Each row is a point. Each copy is the shape, with its points in the same order, turned, moved and blurred by noise. Some copies are also mirrored. Which?

Shape, 5 rows:
[[-0.39  0.20]
 [ 0.33 -0.10]
 [ 0.24 -0.10]
 [ 0.19 -0.34]
 [-0.21  0.30]]
Copy 1, 5 rows:
[[-0.34 -0.04]
 [ 0.44  0.09]
 [ 0.33  0.05]
 [ 0.43 -0.19]
 [-0.27  0.16]]
Copy 1 is: only turned
Copy 2:
[[ 0.05  0.51]
 [-0.19 -0.23]
 [-0.16 -0.17]
 [ 0.08 -0.29]
 [-0.14  0.40]]
Copy 2 is: mirrored

Shape:
[[-0.33  0.19  0.31  0.29]
 [ 0.19 -0.09 -0.23 -0.34]
 [ 0.21  0.12  0.15  0.38]
 [ 0.30  0.22  0.41 -0.01]
 [-0.09 -0.02  0.12 -0.32]
 [ 0.10  0.18 -0.05 -0.02]
 [-0.34 -0.31  0.04 -0.22]
 [-0.23  0.16 -0.19  0.39]
 [-0.51 -0.37  0.41  0.30]
 [-0.27 -0.10  0.22  0.04]]
Copy 1 (10 x 4):
[[-0.04  0.31 -0.39 -0.45]
 [-0.01 -0.14  0.34  0.11]
 [ 0.35  0.17 -0.33 -0.03]
 [ 0.44  0.28  0.13 -0.20]
 [-0.11  0.09  0.21 -0.29]
 [ 0.04  0.12 -0.03  0.02]
 [-0.25 -0.24  0.03 -0.39]
 [-0.17  0.15 -0.59  0.01]
 [-0.07 -0.11 -0.47 -0.76]
 [-0.16  0.01 -0.17 -0.44]]
Copy 1 is: mirrored
Copy 2, 10 rows:
[[-0.01  0.29  0.37  0.50]
 [ 0.02  0.10 -0.15 -0.40]
 [ 0.44  0.15  0.29  0.21]
 [ 0.28  0.28  0.53 -0.13]
 [-0.20  0.19  0.16 -0.16]
 [ 0.17  0.32  0.01 -0.03]
 [-0.41 -0.11  0.05  0.00]
 [ 0.17  0.27 -0.13  0.47]
 [-0.31 -0.22  0.36  0.55]
 [-0.17  0.06  0.25  0.21]]
Copy 2 is: only turned
Copy 3:
[[-0.14  0.09  0.05  0.60]
 [ 0.13  0.08  0.02 -0.36]
 [ 0.37  0.13  0.20  0.37]
 [ 0.15  0.15  0.59  0.13]
 [-0.17 -0.04  0.21 -0.12]
 [ 0.12  0.28  0.09  0.02]
 [-0.25 -0.26 -0.12 -0.03]
 [ 0.12  0.25 -0.26  0.51]
 [-0.23 -0.47 -0.01  0.58]
 [-0.13 -0.11  0.11  0.24]]
Copy 3 is: only turned
Copy 4 (10 x 4):
[[-0.27 -0.17  0.42  0.24]
 [ 0.07  0.07 -0.45 -0.13]
 [ 0.28 -0.07  0.24  0.28]
 [ 0.23  0.13  0.33 -0.13]
 [-0.18 -0.07 -0.08 -0.26]
 [ 0.00  0.15 -0.04  0.13]
 [-0.35 -0.37 -0.17 -0.17]
 [-0.17 -0.14  0.03  0.55]
 [-0.30 -0.71  0.35  0.08]
 [-0.23 -0.33  0.15  0.01]]
Copy 4 is: only turned

Shape (13 x 8):
[[ 0.28 -0.39  0.32 -0.04  0.06  0.43  0.00  0.32]
 [-0.29  0.00 -0.23  0.15  0.16 -0.21  0.03 -0.24]
 [-0.13 -0.16  0.26  0.05 -0.02 -0.28 -0.04 -0.19]
 [-0.11 -0.20  0.09  0.05  0.34  0.14  0.13 -0.07]
 [-0.19  0.18  0.32 -0.03 -0.19 -0.66 -0.30 -0.49]
 [-0.41 -0.02  0.14 -0.22 -0.42 -0.47 -0.26  0.29]
 [ 0.30 -0.17  0.13  0.27 -0.37  0.11  0.04  0.31]
 [-0.25  0.25 -0.04 -0.45 -0.34 -0.68 -0.18 -0.19]
 [ 0.02  0.28  0.13  0.10  0.15  0.08 -0.29  0.20]
 [-0.08 -0.03  0.52  0.05 -0.06  0.48  0.20 -0.05]
 [-0.27 -0.11  0.01  0.34 -0.37 -0.33 -0.59 -0.23]
 [ 0.06 -0.21  0.23 -0.18 -0.02 -0.14 -0.03  0.37]
 [ 0.11 -0.28 -0.12  0.05  0.09  0.49 -0.16 -0.09]]
Copy 1:
[[ 0.20 -0.06  0.14  0.15  0.11  0.22 -0.20  0.52]
 [-0.05  0.06 -0.16  0.04 -0.16 -0.18 -0.15 -0.56]
 [ 0.18  0.07  0.24  0.00 -0.32 -0.12 -0.16 -0.20]
 [ 0.09  0.16 -0.09  0.25 -0.01 -0.05 -0.36 -0.03]
 [ 0.15  0.13  0.57 -0.40 -0.43 -0.24 -0.15 -0.66]
 [-0.17 -0.09  0.14 -0.55 -0.63  0.00  0.17 -0.07]
 [ 0.08 -0.30  0.31  0.20  0.03  0.26  0.26  0.18]
 [ 0.15  0.05  0.10 -0.77 -0.42 -0.12  0.18 -0.57]
 [-0.30  0.06  0.29 -0.15  0.26  0.01 -0.10 -0.03]
 [ 0.07  0.28  0.23  0.24 -0.03  0.49 -0.29  0.03]
 [-0.22 -0.50  0.40 -0.15 -0.43 -0.08 -0.19 -0.52]
 [ 0.11  0.03  0.14 -0.21 -0.20 -0.04  0.00  0.30]
 [ 0.13 -0.28 -0.07  0.14  0.26  0.28 -0.45  0.04]]
Copy 1 is: mirrored
Copy 2:
[[ 0.13 -0.52  0.25  0.16  0.06  0.48 -0.29  0.25]
 [-0.20 -0.02 -0.28  0.07  0.03 -0.30  0.26 -0.06]
 [-0.10 -0.30  0.08  0.07 -0.15 -0.35 -0.05 -0.06]
 [-0.23 -0.24  0.03  0.11  0.24  0.07  0.05  0.16]
 [ 0.03 -0.14 -0.06 -0.04 -0.25 -0.80 -0.14 -0.43]
 [ 0.03 -0.13 -0.24 -0.25 -0.72 -0.30 -0.28  0.10]
 [ 0.36 -0.27  0.06  0.28 -0.39  0.34 -0.06  0.00]
 [ 0.20 -0.15 -0.31 -0.50 -0.42 -0.67  0.01 -0.17]
 [ 0.13  0.12 -0.21  0.17  0.09  0.05 -0.42  0.08]
 [-0.17 -0.15  0.35 -0.02  0.02  0.39 -0.24 -0.26]
 [-0.03 -0.28 -0.51  0.35 -0.46 -0.41 -0.24 -0.33]
 [ 0.20 -0.33  0.09 -0.08 -0.18 -0.04 -0.28  0.30]
 [-0.05 -0.44 -0.29  0.19  0.25  0.34 -0.05 -0.02]]
Copy 2 is: only turned

Shape:
[[ 0.37  0.17 -0.38 -0.24  0.04 -0.29  0.04  0.08  0.05  0.06  0.39]
 [-0.67 -0.33  0.09  0.06 -0.20  0.24 -0.49 -0.19  0.24 -0.56 -0.20]
 [-0.23 -0.36 -0.25  0.06  0.10 -0.23  0.17 -0.18  0.17  0.09  0.27]
 [ 0.03 -0.08  0.52  0.17  0.10  0.26 -0.09 -0.18 -0.22  0.18  0.16]
 [-0.30 -0.06  0.02 -0.05 -0.01 -0.41 -0.51 -0.08  0.19 -0.08 -0.09]
 [ 0.19  0.32 -0.45  0.11  0.36 -0.04  0.17 -0.06 -0.47  0.29  0.17]
 [-0.36 -0.25  0.05  0.00 -0.21  0.04 -0.21  0.19  0.03 -0.42 -0.08]
 [ 0.35 -0.11  0.19  0.46  0.49  0.11  0.22  0.06 -0.16  0.60 -0.27]
 [-0.12 -0.09  0.20  0.18  0.39  0.26 -0.15  0.20 -0.18  0.21  0.05]
 [-0.34 -0.38 -0.14 -0.16  0.09 -0.02 -0.29  0.24  0.45 -0.41 -0.08]
 [ 0.18  0.20 -0.18  0.32 -0.09 -0.18  0.40  0.04  0.21  0.19  0.04]
 [ 0.27 -0.43  0.19  0.38  0.22  0.29 -0.40  0.16 -0.35  0.23 -0.02]
 [ 0.12 -0.02 -0.07 -0.36 -0.04 -0.47  0.27  0.05 -0.34  0.07 -0.01]
 [-0.48 -0.18  0.19 -0.02 -0.14  0.05 -0.32  0.31  0.01  0.14  0.05]
 [-0.22 -0.23 -0.16 -0.07 -0.51 -0.11 -0.04 -0.05  0.05  0.22 -0.10]
 [ 0.42  0.32 -0.44 -0.55  0.22 -0.10  0.24 -0.18 -0.09  0.46  0.11]]
Copy 1, 16 rows:
[[ 0.08  0.16 -0.39  0.01 -0.04 -0.06  0.19  0.17  0.34  0.29  0.46]
 [-0.27 -0.28 -0.33 -0.03 -0.54  0.54 -0.50  0.04 -0.14 -0.68 -0.30]
 [-0.06 -0.10 -0.19  0.24 -0.27 -0.01  0.26  0.49  0.01 -0.06 -0.16]
 [ 0.44  0.01  0.26  0.02 -0.02  0.50 -0.16  0.02 -0.31  0.00  0.01]
 [ 0.19 -0.04 -0.43 -0.06 -0.43  0.00 -0.47  0.30  0.02 -0.21 -0.17]
 [-0.05  0.23 -0.23  0.26  0.07 -0.03  0.06 -0.07 -0.21  0.67  0.19]
 [-0.27 -0.24 -0.26 -0.18 -0.16  0.26 -0.35  0.11 -0.08 -0.44  0.02]
 [ 0.31 -0.23  0.45  0.20  0.36 -0.07 -0.07 -0.07 -0.09  0.58 -0.31]
 [ 0.09 -0.01  0.12  0.10  0.28  0.41 -0.33  0.13 -0.15  0.16 -0.10]
 [-0.31 -0.32 -0.47 -0.17 -0.14  0.27 -0.28  0.23  0.28 -0.46 -0.26]
 [-0.15  0.07  0.27  0.13 -0.18 -0.29  0.15  0.01  0.20  0.20  0.11]
 [ 0.34 -0.54  0.01  0.31  0.29  0.36 -0.45 -0.01 -0.18  0.16  0.08]
 [ 0.09 -0.04 -0.30 -0.40 -0.05 -0.24  0.22  0.21 -0.27  0.27  0.22]
 [-0.08 -0.21 -0.01 -0.19 -0.14  0.37 -0.52  0.48 -0.12 -0.08 -0.03]
 [-0.16 -0.46 -0.04 -0.17 -0.60  0.08 -0.14  0.28 -0.08  0.12  0.13]
 [ 0.20  0.14 -0.38 -0.25 -0.09  0.03  0.39 -0.07  0.26  0.83  0.16]]
Copy 1 is: mirrored
Copy 2 (16 x 11):
[[ 0.13  0.00 -0.46 -0.40  0.11 -0.19  0.00  0.09  0.44  0.12  0.36]
 [-0.11 -0.48  0.49  0.15 -0.24 -0.02 -0.69 -0.16  0.26 -0.27 -0.43]
 [-0.24 -0.46 -0.22  0.15  0.09 -0.12  0.04 -0.21  0.28  0.14  0.23]
 [-0.14  0.14  0.37 -0.20  0.28  0.10 -0.34 -0.19 -0.23  0.27  0.26]
 [ 0.09 -0.10 -0.06  0.05  0.05 -0.36 -0.43 -0.17  0.37  0.17 -0.36]
 [-0.15  0.18 -0.68 -0.29  0.46  0.28 -0.09  0.21  0.07  0.04  0.37]
 [-0.10 -0.30  0.26  0.02 -0.26 -0.24 -0.41  0.09  0.13 -0.27 -0.18]
 [-0.11  0.29  0.06  0.22  0.42  0.32  0.25  0.32 -0.32  0.55  0.20]
 [-0.30  0.00  0.20  0.01  0.29  0.10 -0.36  0.33 -0.06  0.32  0.19]
 [ 0.06 -0.46  0.32  0.09 -0.20 -0.25 -0.21  0.30  0.53  0.01 -0.19]
 [-0.06  0.29 -0.32  0.17 -0.07  0.05  0.28 -0.06  0.20 -0.06  0.37]
 [ 0.20 -0.16  0.21 -0.01  0.29  0.18 -0.41  0.26 -0.49  0.31  0.19]
 [-0.18  0.09 -0.46 -0.36  0.09 -0.46  0.09  0.00 -0.11  0.05 -0.06]
 [-0.25 -0.15  0.20  0.01 -0.30 -0.19 -0.53  0.09  0.10  0.28 -0.07]
 [-0.13 -0.17 -0.23 -0.02 -0.47 -0.01 -0.18 -0.27 -0.04  0.16 -0.14]
 [-0.13  0.12 -0.66 -0.81  0.25  0.17  0.32  0.09  0.34  0.36  0.02]]
Copy 2 is: only turned
Copy 3, 16 rows:
[[-0.07  0.19 -0.25 -0.23  0.28  0.15  0.25  0.14  0.41  0.02 -0.04]
 [ 0.34  0.14  0.45 -0.03 -0.26 -0.20 -0.86 -0.09 -0.06 -0.25  0.59]
 [-0.15 -0.29  0.06 -0.01  0.07 -0.08 -0.02 -0.34  0.20  0.03  0.19]
 [-0.02  0.17  0.68 -0.21 -0.02 -0.03  0.03 -0.01 -0.37  0.00 -0.14]
 [ 0.02  0.22  0.08 -0.30  0.13 -0.48 -0.51  0.01  0.14  0.06  0.27]
 [-0.31  0.29 -0.23  0.13  0.28  0.33  0.08 -0.11 -0.05  0.15 -0.45]
 [ 0.18 -0.06  0.23 -0.04 -0.21 -0.11 -0.54  0.26  0.02 -0.23  0.26]
 [ 0.02 -0.07  0.40  0.36  0.52 -0.18  0.20 -0.04 -0.39  0.23 -0.59]
 [-0.13  0.03  0.45  0.03  0.32  0.11 -0.18  0.15 -0.39  0.11 -0.07]
 [ 0.30 -0.18  0.09 -0.05  0.20 -0.15 -0.51  0.19  0.11 -0.21  0.61]
 [ 0.06  0.05 -0.02  0.29 -0.01 -0.13  0.32  0.04  0.27  0.33 -0.14]
 [-0.07  0.03  0.74  0.02  0.45  0.04 -0.32  0.17 -0.15 -0.22 -0.46]
 [-0.04 -0.06 -0.39 -0.37 -0.06 -0.13  0.08  0.11 -0.01 -0.06 -0.32]
 [-0.02 -0.16  0.39 -0.25 -0.04 -0.06 -0.54  0.29 -0.06  0.25  0.14]
 [ 0.24 -0.18  0.13 -0.21 -0.22 -0.09 -0.40 -0.10  0.30  0.25 -0.17]
 [ 0.16  0.21 -0.48 -0.36  0.42  0.34  0.35 -0.16  0.03  0.29 -0.31]]
Copy 3 is: mirrored

Shape, 17 rows:
[[ 0.15 -0.12 -0.45  0.01  0.16  0.33 -0.70  0.24 -0.03  0.33  0.14  0.06]
 [-0.03  0.20  0.05  0.19  0.20 -0.44 -0.22 -0.38 -0.07 -0.17  0.35 -0.10]
 [ 0.45  0.20  0.13  0.22  0.25  0.26  0.12 -0.18 -0.18  0.09 -0.04 -0.05]
 [-0.08  0.17  0.17  0.26  0.14  0.17  0.01 -0.06 -0.17  0.00 -0.54  0.29]
 [-0.65 -0.12  0.14  0.46  0.06  0.46 -0.25 -0.10  0.35  0.41 -0.20 -0.15]
 [ 0.15 -0.23 -0.25 -0.23 -0.06  0.05  0.15  0.43  0.17  0.54 -0.24  0.01]
 [-0.16 -0.23 -0.17 -0.11 -0.03  0.02  0.01 -0.38 -0.32  0.16 -0.17  0.30]
 [-0.15 -0.12  0.04 -0.18  0.04  0.07 -0.41  0.06 -0.10 -0.01 -0.04 -0.11]
 [-0.29  0.04 -0.18  0.25  0.67  0.19 -0.04  0.40 -0.07  0.04  0.32 -0.34]
 [ 0.01  0.52 -0.01  0.06  0.02  0.23  0.04 -0.22  0.28 -0.26  0.14  0.34]
 [-0.18  0.36  0.29 -0.14  0.02  0.05 -0.23 -0.06 -0.52 -0.10  0.00 -0.03]
 [-0.03 -0.11 -0.28  0.30 -0.28  0.19  0.25  0.07  0.15  0.15  0.17  0.21]
 [ 0.40 -0.20  0.30 -0.11  0.10  0.23 -0.21 -0.07 -0.10  0.43 -0.12 -0.64]
 [-0.34  0.13  0.23 -0.07 -0.02  0.21 -0.24  0.19  0.09 -0.34 -0.29 -0.08]
 [-0.39  0.15 -0.58  0.12  0.07  0.21 -0.30 -0.70  0.58 -0.01 -0.01 -0.19]
 [-0.08  0.20 -0.11  0.37 -0.12  0.36 -0.16 -0.22 -0.05 -0.26  0.21 -0.33]
 [-0.52 -0.44 -0.10 -0.19 -0.16  0.34 -0.42 -0.36 -0.02 -0.33  0.22 -0.16]]
Copy 1:
[[-0.16  0.13  0.74  0.63  0.28 -0.11 -0.04 -0.35 -0.09 -0.33  0.28  0.05]
 [ 0.12  0.06  0.36 -0.28 -0.38 -0.03  0.50 -0.30  0.05  0.00  0.19  0.00]
 [-0.09  0.27  0.11  0.47 -0.21  0.07  0.29  0.01  0.35  0.18 -0.09 -0.07]
 [-0.40  0.18 -0.10  0.09 -0.11 -0.29 -0.17 -0.01  0.23 -0.01 -0.23 -0.10]
 [-0.32  0.59  0.30 -0.07  0.03  0.25 -0.61 -0.61 -0.13  0.01 -0.16 -0.20]
 [ 0.17 -0.11 -0.17  0.68  0.27  0.10 -0.25 -0.20 -0.30 -0.17  0.07 -0.05]
 [-0.04  0.05  0.30  0.06 -0.04 -0.25 -0.03  0.22 -0.38  0.04 -0.22 -0.08]
 [ 0.11 -0.01  0.46  0.04  0.13 -0.02 -0.12 -0.15  0.10 -0.28  0.05 -0.15]
 [-0.10  0.21  0.31  0.05  0.61  0.18  0.27 -0.66  0.24  0.23  0.13  0.04]
 [-0.19  0.38  0.06 -0.07 -0.29  0.07  0.02  0.13  0.21  0.00  0.39  0.43]
 [-0.10  0.10  0.28 -0.20  0.04 -0.08  0.16  0.21  0.34 -0.12  0.16 -0.42]
 [-0.32  0.09  0.03  0.25 -0.03  0.43  0.01 -0.09 -0.38 -0.06  0.02  0.26]
 [ 0.43  0.23  0.36  0.61 -0.07  0.28 -0.01 -0.25  0.27 -0.13 -0.22 -0.54]
 [-0.07  0.12  0.11 -0.25  0.15  0.06 -0.34 -0.10  0.41 -0.38  0.01  0.00]
 [ 0.19  0.93  0.43 -0.18 -0.18 -0.06 -0.10 -0.38 -0.38 -0.25  0.04  0.46]
 [-0.21  0.52  0.42 -0.08 -0.07  0.40  0.29 -0.11  0.17 -0.28 -0.08  0.09]
 [ 0.15  0.19  0.89 -0.38  0.15  0.24 -0.23  0.04 -0.15 -0.29 -0.22  0.16]]
Copy 1 is: only turned
Copy 2:
[[-0.36 -0.08 -0.29  0.09 -0.09 -0.20 -0.52 -0.11 -0.22  0.12  0.74  0.24]
 [-0.34  0.48  0.41  0.05  0.20 -0.40  0.11 -0.15  0.04 -0.09  0.11  0.08]
 [ 0.04  0.25  0.01  0.22 -0.10 -0.15 -0.18  0.04  0.40  0.46 -0.07  0.18]
 [ 0.21  0.57 -0.41  0.03  0.19  0.22 -0.11  0.04  0.04  0.30 -0.09  0.24]
 [-0.10  0.11 -0.20  0.04  0.78  0.54 -0.45  0.13  0.28  0.00  0.39 -0.05]
 [ 0.23 -0.53 -0.46 -0.01  0.12 -0.11 -0.15  0.12 -0.08 -0.03  0.13  0.34]
 [-0.34  0.17 -0.39 -0.18  0.20 -0.03  0.34  0.20 -0.16  0.34  0.13  0.05]
 [-0.17  0.13 -0.12 -0.30  0.06  0.04 -0.20 -0.28 -0.10 -0.08  0.22  0.03]
 [ 0.21  0.24 -0.10 -0.04  0.34 -0.54 -0.54 -0.11  0.28 -0.06  0.54 -0.20]
 [-0.29  0.47 -0.25  0.34  0.04 -0.04  0.10 -0.27  0.55 -0.11  0.01  0.29]
 [-0.23  0.51 -0.06 -0.55 -0.04 -0.10 -0.15 -0.10  0.15  0.11 -0.05  0.17]
 [-0.20 -0.04 -0.36  0.29  0.10 -0.04 -0.04  0.41  0.23 -0.22  0.13  0.10]
 [ 0.04 -0.40  0.34 -0.16 -0.04  0.08 -0.48 -0.06  0.08  0.47  0.03  0.03]
 [ 0.06  0.35 -0.29 -0.24  0.10  0.33 -0.23 -0.40  0.11 -0.22  0.02 -0.03]
 [-0.75  0.05 -0.21  0.49  0.79  0.08 -0.05 -0.51  0.17  0.05  0.21 -0.12]
 [-0.47  0.33 -0.02  0.13  0.05  0.00 -0.42  0.03  0.34 -0.01  0.01 -0.34]
 [-0.53  0.10 -0.19 -0.30  0.14  0.27  0.11 -0.25  0.01 -0.16  0.41 -0.57]]
Copy 2 is: only turned
Copy 3:
[[-0.09 -0.19  0.45  0.47  0.22 -0.28 -0.29  0.27  0.01  0.05  0.48 -0.07]
 [-0.65  0.24  0.23 -0.19 -0.30  0.01  0.01  0.10  0.01 -0.31  0.02  0.11]
 [-0.24  0.28  0.08 -0.26  0.56 -0.03  0.15  0.29  0.02 -0.15  0.00  0.28]
 [ 0.19 -0.15  0.02 -0.13  0.25  0.04  0.22  0.32  0.12 -0.33 -0.35  0.26]
 [-0.08 -0.55 -0.21  0.21  0.14 -0.03 -0.55  0.18 -0.30  0.01 -0.44  0.30]
 [ 0.12 -0.28 -0.09  0.00  0.26 -0.45  0.16  0.27  0.10  0.58  0.14 -0.14]
 [-0.12 -0.38 -0.15 -0.17  0.14 -0.18  0.24  0.08  0.08 -0.51  0.18 -0.11]
 [-0.04 -0.13  0.21 -0.04  0.00 -0.02 -0.24  0.17 -0.02 -0.08  0.05 -0.30]
 [-0.47  0.33  0.13  0.55  0.31 -0.24 -0.25  0.27  0.07  0.08 -0.40 -0.21]
 [-0.16  0.05  0.31 -0.19  0.08  0.05  0.02 -0.25  0.37 -0.16 -0.17  0.50]
 [-0.20  0.11  0.12 -0.36  0.05  0.09 -0.24  0.39  0.42 -0.44 -0.09 -0.19]
 [-0.11 -0.08 -0.41  0.20  0.11 -0.04  0.06 -0.11  0.12  0.19  0.26  0.26]
 [-0.23  0.10  0.15 -0.48  0.54 -0.21 -0.29  0.55 -0.38  0.21  0.18 -0.21]
 [ 0.25  0.06  0.17 -0.09 -0.03  0.21 -0.27  0.05  0.08 -0.07 -0.43 -0.18]
 [-0.20 -0.06  0.09  0.04 -0.28 -0.62 -0.41 -0.39 -0.35 -0.28 -0.06  0.43]
 [-0.20  0.42  0.00  0.02  0.10  0.07 -0.46  0.00 -0.01 -0.23  0.08  0.25]
 [-0.09 -0.12 -0.01  0.04 -0.10  0.11 -0.51 -0.44 -0.29 -0.40  0.14 -0.44]]
Copy 3 is: only turned
